Each point is reached from the start by the listed moves, each made 0, 1 or 2 times, or once backwards (-1), plus a little noise. Is the number of moves made odd or even? Then give how often each move was made.
In the rows, 128 means zero.

Moves:
(1): [156 136 127 124]
(2): [119 159 137 141]
Start: [157 121 158 135]
Points:
[194 198 172 153] => even (2, 2)
[168 190 173 157] => odd (1, 2)
[222 106 146 113] => odd (2, -1)
[165  90 149 123] => odd (0, -1)

Moves:
(1): [163 129 101 138]
(2): [105 155 141 176]
(3): [152 123 166 148]
Start: [135 141 129 120]
Points:
[ 90 173 100 148] => even (0, 1, -1)
[141 194 168 249] => even (1, 2, 1)
[ 98 142 156 109] => odd (-1, 0, 0)
[150 107 176  82] => odd (-1, -1, 1)

Moves:
(1): [169 131 137 146 129 144 113 134]
(2): [120 169 157 131 131 102 106 114]
(3): [116 122 173  94 142 141 141 122]
(4): [103 129 161 167 111 123 125 136]
(5): [129 120 117 158 167 121  93 109]
(6): [123 151 124 140 112 192 150 119]
Start: [115 108 172 144 100 154 107 157]
Points:
[ 80 143 127 143  30 197 166 164] => even (-1, 0, -1, 0, -1, 1)
[176  98 239 179  61 127  85 206] => odd (2, 0, 0, 1, -1, -1)
[121 146 134 159  29 215 150 176] => odd (0, 0, -1, 0, -1, 1)
[177 110 148 121 116 173  94 155] => even (1, 0, 0, -1, 0, 0)
[229  88 162 126 137 129  62 169] => even (2, 0, 0, -1, 0, -1)

Moves:
(1): [138 113 125 123 130 119 134 140]
(2): [132 114 124 125 137 128 128 117]
(3): [115 132 134 138 130 111 134 130]
(4): [110 112 126 122 128 124 129 143]
(5): [140 113 140 118 127 139 127 131]
(6): [124 144 125 143 113 134 136 117]
(7): [119 160 127 137 125 147 146 118]
(8): [129 139 124 148 132 127 126 126]
Start: [127 139 153 141 138 130 109 124]
Points:
[ 83 197 136 190  99 155 174 146] => even (2, -1, 0, 2, 0, 2, 2, 1)
[120  28 162  92 164 108  83 167] => even (0, 1, 0, 2, 1, -1, -1, 0)
[149  23 154 120 180 120 109 171] => odd (2, 2, 0, 2, 2, -1, 0, 2)
[118 249 167 202 113 172 155  93] => even (0, -1, 1, -1, 1, 1, 2, 1)
[109 147 141 165 106 172 142 135] => odd (1, 0, -1, 2, 1, 2, 1, 1)
[165 148 123 149 165 135 124 116] => odd (2, 1, -1, -1, -1, -1, 1, 1)

Moves:
(1): [119 120 127 123 118 133 129 117 114 119 156]
(2): [125 131 112 114 136 139 130 134 136 111 124]
(3): [154 156 103 114  99 136 130 124 109  90 131]
(4): [137 124 131 129 116 138 154 148 129 125 141]
(5): [114 151 121  98 131 101 118 146 109 138 146]
(6): [111 131 132 121 137 146 104 147  90 157 153]
(7): [118 140 131 110 111 158 118 129 136 151 147]
(8): [125 144 139 136 122 143 139 138 145  96 119]
(9): [105 119 136 105 115 146 145 133 144 125  94]
(10): [154 119 142 122 125 119 115 121 147 103 129]
(11): [143 137 139 122 136 127 133 116 126 126 132]
Start: [155 120 135 131 128 134 129 122 125 127 116]
Points:
[167  89 185  72 104 249 106 132 128 112 176] => odd (1, 1, 0, 1, -1, 2, 1, 0, 1, 2, 1)
[ 10 146 152  37 178 125 134 167  77 157  89] => odd (1, 1, -1, -1, 2, 1, -1, 1, 2, -1, 1)
[177 132  76  64  41 227 142  87 109  64 121] => even (1, 1, 2, 0, -1, 0, 1, -1, 1, 0, 0)
